Each row of a before or after table is a point. The points were changed in one or more steps. Then noise was added and the rows were shuffled. The steps act on how far a point lies along the listed directions, d1 being the first. What was done? A step turns or swaps two directions, mirrors them in a line or flattens them onto one, adds a multiple of one to another, or multiplies one. Angles are multiples of 10 degrees, from the lower direction toward the higher: turns from -170 to 170, lines from 10 to 170 but not 90. Use the fewest steps. Two steps may share a direction if one is a turn and the other turns, adds or multiplies; they go together, in the order done. Otherwise the lowest direction goes first.
In the rows, zero is written as 128.

Directions:
(1): [161 146  70]
(2): [180  85 145]
(3): [159 179 162]
Before:
[[133 105 111]
 [101 134 169]
 [133 104 170]
 [126 104 135]
 [112 164 124]
 [110 112  98]
 [159 132 137]
 [ 88  73 149]
 [122 164 133]]
After, 9 rows:
[[ 80  74  78]
 [114  86  89]
 [136 188 164]
 [128 132 182]
 [ 79   4 107]
 [123  88 118]
 [116 177 154]
 [175 163 143]
 [157 106 159]]
Steps: turn d1 and d2 by -30 degrees; multiply d3 by 2.5

Directions:
(1): [152 128 160 101  98  49]
(2): [132 132  44 158 110  93]
(3): [144  48 136 152  83 145]
(4): [214 141 135 160 156 136]
(5): [162 120  92  50 117 155]
Before (14 x 6):
[[120 121 116 124 118 128]
 [145  73 140 163  94 124]
 [147 105 113 148 106 139]
 [117 113 106 135 122 146]
 [126 121 115 132 103 135]
 [ 99 132 158  96 147 200]
 [136 132 136 115 149 149]
 [149 137 102 137 145 154]
 [127 119 128 108 130 120]
 [139 110 140 147 113 128]
 [155  99 132 170 134 117]
 [112 108 189 100 128 151]
 [143 134 135 105 134 141]
 [105 135 113 145 140 144]]
After:
[[105 127 214  72 158 226]
 [145 119 153 106 131 150]
 [ 97  90 141 172  96 105]
 [150 122  95 151 133 150]
 [118 117 144 148 114 122]
 [123 107 102 163 101 124]
 [108 118  95 139 121 138]
 [128 104 127 180 130 103]
 [129 116 131 107 130 121]
 [101 113 248  75 144 174]
 [119 124 108 126 117 124]
 [140 120 156 113 147 159]
 [112 142 102 141 144 141]
 [117 125 104 138 101 127]]
Steps: multiply d2 by 2; turn d3 and d4 by -30 degrees; turn d3 and d5 by -30 degrees

Directions:
(1): [ 91 113  43  71  83 141 117 157 129 104  89]
(2): [180 185 134 139 119  98  95 184 193 115  87]
(3): [105 159 130 178  62 110 111  61 126  66 122]
Before:
[[149 140 153 140 128 109 116 142 107  99 115]
 [141 137 100 128  99 108 109 128 157  87 123]
 [164  96 232 168 225 134 165  93  98 208 199]
 [ 91 157  92 131  47 152 137  94 126  77  89]
 [ 67 102 130 166  54 134 142   7  81  76 172]
 [143 181 149 213  63  98 114  86 169  75 115]
 [187 172 211 177 156 120 125 151 142 133 129]
 [143 115 122  97 173 160 129 185 130 139 106]
 [133 133 158 138 133 123 125 116 158 117 121]]
After:
[[ 98 166 108 139  52 153 135  89 125  78  90]
 [193 111 225 152 223 125 145 144 134 209 176]
 [126 152 148 183  62 100 113  55 135  72 144]
 [131 105 114  85 167 166 131 174 119 134 106]
 [138 127 153 140 128 113 118 127  82 109 124]
 [131 127 160 133 129 127 127 114 140 122 129]
 [165 139 208 162 168 136 147 136 113 153 145]
 [127 158 155 206  75 114 133  52 137  86 134]
 [126 122 107 129 100 111 119 110 146  87 137]]
Steps: turn d1 and d3 by 10 degrees; multiply d2 by 0

Directions:
(1): [154 189 104 103 101  67  90 175  89 186 139  94  83 111]
(2): [109 207 128 150 184 143  83 163 116  96 165 195 147 163]
(3): [ 78 142 200 202  93 136 125 154  78 102  87  89 106 134]
(4): [ 74 115  67 106  71 157 139 213 167 100 137 112 130 156]
(5): [181 186 108 151  80 174 106 104 164  72 119 116 125  58]
Before (13 x 14):
[[161 130 159 134 105  98 110  99 107 142 100  97 102 101]
 [143 151 123 134  94 146 131 113 138 126 114 110 122  77]
 [120 137 136 115 174 104 131 109 121 161 145 144 124 150]
 [137 149 134  84 187  54 112 163  62 208 171 162 106 179]
 [172 172 101 126  89 125 121 137 144 121 115  96 115  71]
 [113 170 160 135 174  82  87 164  70 175 120 158 119 165]
 [ 86 135 107 106 114  99 133 167 125 157 129 114 116 155]
 [ 93 145 128 159  74 134 111 186  97 134 106  78  85 136]
 [116 166 131 120 121 121 101 153 112 135 148 143 119 135]
 [173 164 115 119  74 136 116 114 135 140 105  91  92  79]
 [168 157 146 128  52 105 109 151 107 158 112  72  86  90]
 [181 160 129 163  95 126 113 108 133 129  88  92 116  76]
 [133 137 110 105 129  99 118 189 101 174 130 110 107 149]]
After (13 x 14):
[[129 150 123 112 124 115 108 138 112 152 145 143 121 132]
 [109  98 162  94 210  47 113 143  71 222 124 168 126 197]
 [135 154 129 143 103 144 134 115 133 124 113 110 116  88]
 [145 139 125 109 139  87 118 172  90 186 128 116 106 143]
 [104 101 163  70 239  15 128 161  34 254 174 178 112 225]
 [144 148 114 138  59 132 116 159 115 144 106  70  79  97]
 [122  88 184 128 144  74 123 104  83 167 104 109 111 142]
 [ 95 105 145 109 197  94 143 115 118 169 146 151 130 180]
 [161 181 119 138 103 119 118 139 129 124 112 103 118  77]
 [157 157 138 136  98 130 116 114 120 148 103 100  89  98]
 [151 134 143 164 121 111 121 109 113 149  90 102 120 106]
 [112 157 103 110  99 102 122 151 127 146 127 110 107 126]
 [160 140 173 129  82  85 111 139  89 179 112  82  87 110]]
Steps: turn d1 and d4 by -20 degrees; add 1.5 times d4 to d5; flatten d2 and d3 onto the line at 140 degrees

Directions:
(1): [116 137 134 131 198  85 192  73 155  82  77 121 149 107 171 157 155 113
  45 164 160 141  61 117]
(2): [111 143 161 110 107  56 126  65  91 180 138 180 149  98  93 130  74 181
 121 117 121 132 122  23]
(3): [162 160 135 112  78 101 193 106 157 170  78  89 111 111 142  75 201 130
 196 124 105 210 130 118]
(4): [ 92 181 116 177 159 177  81  93 105  93  99  28 143  46 101 128 111 121
 145 132 120 141 170  87]
Before (10 x 24):
[[ 99 125 135 139 156 105 114 119 109 133 147 150 141 124 125 137  99 127
   90 145 139 105 122 114]
 [130  92  97 143 133 193  94 199 123 101 150  99 113 160 120 137 137 101
  138 110 137  85 153 206]
 [137  89 119 111 129 156 109 201 135 105 184 183 123 190 132 145 111 113
  105 118 135  80 121 205]
 [119 120 112 154 199 172 158 135 143  63 118  87 112 155 159 146 158  71
   81 145 153  99 103 203]
 [111 152 120 162 125 160 110  99 129  96 111  91 114 102 122 137 108 134
  152 133 141 122 142 119]
 [124 134 121 166 171 163 112 140 129  89 109  85 132  96 136 145 134 110
  108 129 140 114 111 143]
 [110 165 125 146 144 134 116  97 122 124 119  78 131  86 109 134 115 122
  142 120 136 151 143  99]
 [145 144 127 128  97 149 145 123 150 156 116 100 114 102 118  90 151 117
  176 127 105 161 144 130]
 [127  93  94 130 147 182  66 193 119  87 192 142 123 170 116 157 109  98
   88 116 137  71 141 192]
 [147 136 130 113 112 119 147 135 141 159 125 150 104 143 127  99 141 149
  142 134 122 148 122 135]]
After (10 x 24):
[[159  94 124 111 103 153 150 172 167 148 152 164 105 171 139 110 145 101
  143 126 119 120 118 189]
 [129 156  75 170 150 231  68 176 133  67 128   9 111 103 119 118 173  68
  154 118 114 138 183 191]
 [145 144 135 108 108  90 168 107 140 164 119 133 116 133 132 116 150 132
  158 115 134 174 114 113]
 [110 144  96 165 167 228  65 181 126  53 146  50 131 106 118 137 121  90
  135 126 127 103 174 196]
 [142 143 139 140 131 116 157 119 136 132  92 103 123  93 137 116 158 128
  141 126 128 157 101 112]
 [116 153 132 146 175 121 166  76 123 107 100  88 123 114 135 131 143 106
  106 138 138 131 108 121]
 [130 113 122 126 142 144 116 153 130 129 149 162 108 152 126 126 112 140
  110 136 135 106 120 154]
 [ 95 159 140 146 143  93 124  90 107 146 120 113 143  85 117 116 110 136
  122 143 127 139 135  73]
 [140 114  77 160 133 236 100 215 146  78 115  25 103 140 136 117 185  75
  172 114 131 121 169 244]
 [145 144 127 134  87 125 156 110 153 131 103 116  97 135 145 111 148 137
  173 131 133 153 123 138]]
Steps: add 1.5 times d1 to d2; turn d3 and d4 by -100 degrees

Directions:
(1): [152 105 123  52 163 129 200 194 112 117 116 154 110 176  68 110 171 234
 116 132 174 108 130 151 134  86 112  82  28 115  99 107  73  90 195  97
 103 138 136 113 135 108 184 104  84 116 168 114]
(2): [130 169  75 227 124 167 129 183  62  65 136 108 128  54  52 156 223 112
 150  92 122 162  84 119 175 110 155 111 126 111 126 179 155 117 143 103
 116 117  90  78 126 110 124  56 115 163  75 127]
Before:
[[150 142  94 161 138 161 146 180  88  99 132 121 112 110  71 140 177 142
  149 114 129 141 113 133 150 116 139 125 107 117 121 144 131 104 138 115
  116 130  98  94 127 107 138  81 121 129 111 121]
 [129 139  99 177 123 151 130 159  92  98 132 123 135  94  93 137 171 129
  143 106 134 136 103 125 165 121 131 126 134 110 128 158 150 131 147 121
  124 121 102 101 126 113 134  87 108 153  94 113]
 [140 132 127 155 109 136 118 125 119 130 122 118 128 105 119 120 143 104
  133 129 126 147 130 123 135 123 131 134 121 135 116 122 159 117 118 132
  128 123 120 121 119 133 114 124 135 137 118 134]
 [104 137 152 169 106 126  93  93 125 125 138 123 123 101 149 140 104  79
  135 118 103 126 142 114 116 148 151 139 163 142 131 131 155 161 106 157
  144 115 119 126 122 143 113 138 156 125 112 145]
 [111 149 124 157 124 128 115 118 134 124 124 124 144 111 138 130 119  98
  138 121 111 131 129 117 120 142 132 140 155 135 135 137 152 139 112 126
  126 126 129 134 126 136 113 130 145 132 106 142]
 [154 155  58 176 138 165 182 220  65  50 133 120 112  72  14 135 249 190
  141  89 153 161  86 159 185  80 158  78  69  99 106 156 121  98 185  76
   99 130  93  64 127  96 163  48  74 153 100 113]
 [133 140 107 145 145 129 149 171  92  93 124 127 113 118  71 130 183 158
  133 107 139 116 101 129 156 108 128 102  75 135 112 126 115  97 152 115
  124 110 107 102 135 110 149  98 111 125 103 125]
 [120 152 113 199 121 152 118 139 115 111 143 106 133  90 108 146 156  90
  135 106 114 132 117 118 139 140 142 140 148 118 139 151 158 132 109 127
  124 114 105 104 127 124 105 109 135 148 103 129]
 [148 125 135 112 121 118 121 115 134 121 141 115 114 130 128 123 131 127
  123 119 134 132 138 122 125 126 119 135 120 133 119 126 130 142 153 120
  125 139 137 129 123 140 136 136 120 124 118 130]
 [144 101 136  76 154 133 168 151 133 134 125 158 138 162  92 118 145 186
  116 133 160 122 128 139 126 104 117 107  56 119 107 104  94  96 171 118
  113 135 136 132 140 124 157 126 108 114 145 109]]
After, 10 rows:
[[103 130 157 151 105 118  96  87 135 135 135 127 124 116 157 137  88  89
  132 126 100 121 154 117 110 151 149 142 154 146 130 122 146 162 108 158
  144 114 126 128 121 146 120 149 155 117 121 144]
 [115 151 120 197 116 145 112 123 126 114 141 108 135  87 127 142 141  81
  135 112 113 130 128 119 133 148 146 147 156 121 140 146 160 138  99 132
  130 113 104 106 129 126  99 119 141 144 104 124]
 [148 112 122  97 157 139 167 166 120 123 126 150 133 144  79 129 166 185
  116 128 162 130 120 135 138 105 124 103  55 116 105 111  99  93 172 113
  106 129 131 121 141 122 158 112 104 118 133 105]
 [128 150 103 165 135 134 138 166  92  87 123 123 118 104  73 135 181 142
  138 105 132 121  99 127 161 112 131 109  92 135 111 134 132 100 144 115
  130 108 100  99 134 111 139  97 120 126  92 126]
 [106 145 134 149 125 123 112 111 142 131 123 125 144 121 150 128 108  98
  135 125 109 125 133 116 114 142 132 143 155 139 137 132 147 137 112 128
  130 124 132 139 130 142 119 138 145 129 110 144]
 [140 132 131 153 105 132 117 116 124 130 124 119 129 109 124 118 135 100
  134 132 125 152 130 124 137 125 131 139 126 138 120 120 160 117 110 133
  130 122 123 124 117 136 108 125 137 132 122 134]
 [150 125 133 110 120 119 123 116 131 120 145 116 115 130 128 124 129 126
  123 117 134 137 142 121 127 124 113 131 122 131 119 125 129 142 156 119
  128 138 136 129 120 139 138 132 122 127 119 132]
 [145 150  92 179 136 161 136 171  86  98 134 117 116  98  75 145 174 120
  152 112 123 144 113 128 148 123 141 129 124 119 125 150 143 112 126 122
  119 126  96  91 127 111 129  79 131 130  99 120]
 [143 170  47 225 127 169 156 201  63  46 136 110 120  44  26 148 249 146
  149  80 134 170  78 150 193  94 166  93 109 104 115 172 145 114 160  86
  108 123  85  63 120 104 137  47  91 163  74 114]
 [123 141  98 187 116 150 115 148 103  99 136 119 140  86 106 141 162 110
  146 110 129 139 102 120 163 130 136 135 158 115 135 159 161 135 134 127
  126 120 103 105 128 117 127  95 114 154  90 116]]
Steps: turn d1 and d2 by 20 degrees

Directions:
(1): [154 212  84  49 125  90 105 164  92  52 136 147 127  71 155 100 142 132
 158 118 151  51 154 127  91 140 192 154  99 171 163 139 173 132 156  76
 155 139 189 209 171 188 186  47 167  86 156 143 171 145 120 135 171 146
 138 143  73 133 147  88 162 117  68 148]
(2): [ 30 167  45 163 194 105  85 128 113 107 217  91 176 125 146 150 169 150
  33 162 197 131 127 146  85 113 142 116 159 120 135 143 153 120 112 138
 125 132 110 195 160  30 126 192  50  89 111 124  88 137  95 118 147 125
  73 178  80 138 144 158 136 115 133 145]
(3): [151 114  86 121 135 197  82 190 137  87 161 145 113 122  99 106 115 195
 210 159  73 116 116  84 127  69  90 201 163 114 154  59  95 131 156 143
  69  77 186 176 167  69 119 102 116 146 178  95 102  42 139  93  69 143
  86 148 144 186 141 166 115 150 111  66]
Before (9 x 64):
[[169  80 131 136 119 199 123 183 155 120 125 159  99 146  90 104 124 178
  232 142  38 144 136  83 151  61  80 196 185  96 140  63 101 142 160 143
   47  70 187 131 136  84 107  98 135 171 179  95  94  41 152 106  27 143
  101 101 167 176 119 177 116 169 129  43]
 [142 105 181 142 114 123 174  84 133 161  73 133 102 151 138 134 125  93
  145 117 120 150 117 147 162 130 124  95 129 125 105 138 116 123 113 136
  128 144  91  72 100 167 110 130 139 141 108 117 137 157 126 142 121 108
  148 116 139  96 103 105 121 131 142 145]
 [ 84 168  97 138 147  81 120 129 102 118 136 101 154 145 144 153 137 116
   45 125 186 131 144 160  97 136 156 102 120 140 117 165 154 110 108 134
  163 142 110 153 151 107 145 167 103  76 118 132 135 184  91 134 177 140
  119 151  90 112 135 108 148  96 131 172]
 [137  89 145 167 120 184 139 143 165 169 118 117 125 162  94 135 103 150
  165 134  95 166 100 114 168 102  92 141 162  77 110  84  83 134 129 161
   90  80 108  95 140  67 105 148 125 172 132 103  75  90 159 106  62 119
   98 139 184 151 101 167 113 161 139  80]
 [196 119 195  78  65  89 182 112 121 147  46 167  94 140 144 113 128  84
  148  96 108 129 139 145 156 158 150 116  63 152 132 144 138 120 131 106
  177 152 125  73  82 243 134  70 210 144 121 139 164 162 152 158 162 132
  197  94 131  92 104  97 130 123 111 156]
 [108 157 100 133 166 126 109 130 108 100 138 133 137 124 135 134 134 125
  108 149 147 113 146 150 109 114 133 131 126 132 120 144 144 126 127 128
  125 137 140 160 146 106 137 143 143 118 137 132 128 136  95 131 143 122
  102 149  98 147 137 143 146 120 129 120]
 [ 79 162  96 125 163  88 109 103 108 131 151 107 148 116 156 124 169 121
   63 133 185 144 147 153 110 138 145 106 121 145 135 160 161 130 117 116
  145 140  86 149 119 118 132 162  77  95  95 134 145 170 105 127 155 113
  140 131  85 131 141 107 149 114 119 163]
 [110  86 142 177 136 157 151 106 144 164 115 112 104 153 107 130 134 149
  126 136  98 168 115 129 148 107  77 112 143  95 104 124 119 113 122 161
  103 109 101  86 120  81  98 172 108 142 123 135 118 114 133 125  97 127
  109 130 165 124 119 143 106 127 148 102]
 [144 109 133 142 131 174 117 141 153 139 152 117 117 149 116 147 103 136
  142 139  98 156 102 118 128 105  85 148 149 114 137 111 109 132 137 152
  105 113 137 109 127  99  97 143 121 151 115 118 111  92 133 117  88 139
  134 127 169 173 119 163 127 141 141 105]]
After:
[[184 119 139 110 116 176 119 159 149 121 135 136 106 137 108 128  93 140
  185 129  76 133 103 106 131 108  93 169 134 125 143 101 110 138 150 135
  107 111 163 116 135 136 110 106 152 153 135 128 129  86 138 116  88 148
  144 115 172 182 123 146 133 142 118  98]
 [120 179 113  89 143  73 121 105 103 118 122 125 135 101 162 109 161 107
  100 120 174 120 158 146 112 146 169 113  99 161 149 164 170 129 122  96
  158 146 108 149 117 173 153 120 119  93 108 146 174 183 116 136 166 119
  168 120  87 123 140  82 160 113  95 171]
 [176 110 171 122 104 150 157 124 130 132  79 145  73 125 115 100 124 141
  194 114  73 123 128 112 152 118  97 134 113 122 119 120 125 124 143 126
  114 114 149  95 121 161 131  92 172 143 144 147 160 114 147 130 106 133
  145 110 166 125 118 107 122 130 111 106]
 [125 181 116 102 122  64 134 132  93 104 101 118 137 127 150 140 135 100
   74 105 178 105 153 160  99 159 173 106  97 158 123 171 163 118 119 112
  180 147 129 150 153 165 167 122 145  68 127 141 165 199 101 142 189 141
  146 136  82 107 130  77 165  94 116 179]
 [133 106 183 147 121 122 177  79 131 165  81 125 105 156 137 133 132  88
  131 118 127 156 120 152 159 134 124  88 130 125  96 147 120 118 106 138
  131 146  79  68  93 167 112 140 137 139  94 118 134 163 124 145 132 105
  144 114 135  91 100 100 123 124 145 151]
 [127 161 103 123 155 125 110 140 106  86 130 140 132 119 136 126 129 123
  124 146 143 104 150 150 108 112 141 134 118 140 121 144 142 129 134 122
  129 138 147 165 150 125 146 124 155 116 145 129 137 137  99 127 143 124
  112 142  98 147 137 134 150 122 120 122]
 [169  70 117 144 125 217 108 199 162 109 141 161  98 145  85 102 122 198
  247 159  26 150 131  71 144  44  63 219 195  94 143  49  86 144 167 149
   28  57 198 144 151  60 105 105 123 177 192  90  82  19 147  91   5 147
   82 105 175 197 119 188 114 178 126  25]
 [198 107 158 111  87 183 138 164 153 138  83 146 101 132  96 105  89 149
  236 117  66 125 111  99 173 108 113 169 138 103 127  75  84 140 158 137
   97  75 153 109 153 129 135  78 181 173 157 107 113  79 174 105  65 132
  119 129 188 154 104 140 124 165 107  74]
 [ 75  77 165 189 129  95 168  70 138 210 120 115 140 191 136 164 156  93
   23 134 165 201 115 175 154 148 106  74 108 108 103 160 122 105  88 164
  157 154  41  45  68  97  79 210 103 147  70 125  87 165 124 143 151 112
  141 124 133  84 102 161 107 118 180 165]]
Steps: swap d1 and d2; multiply d3 by 1.3
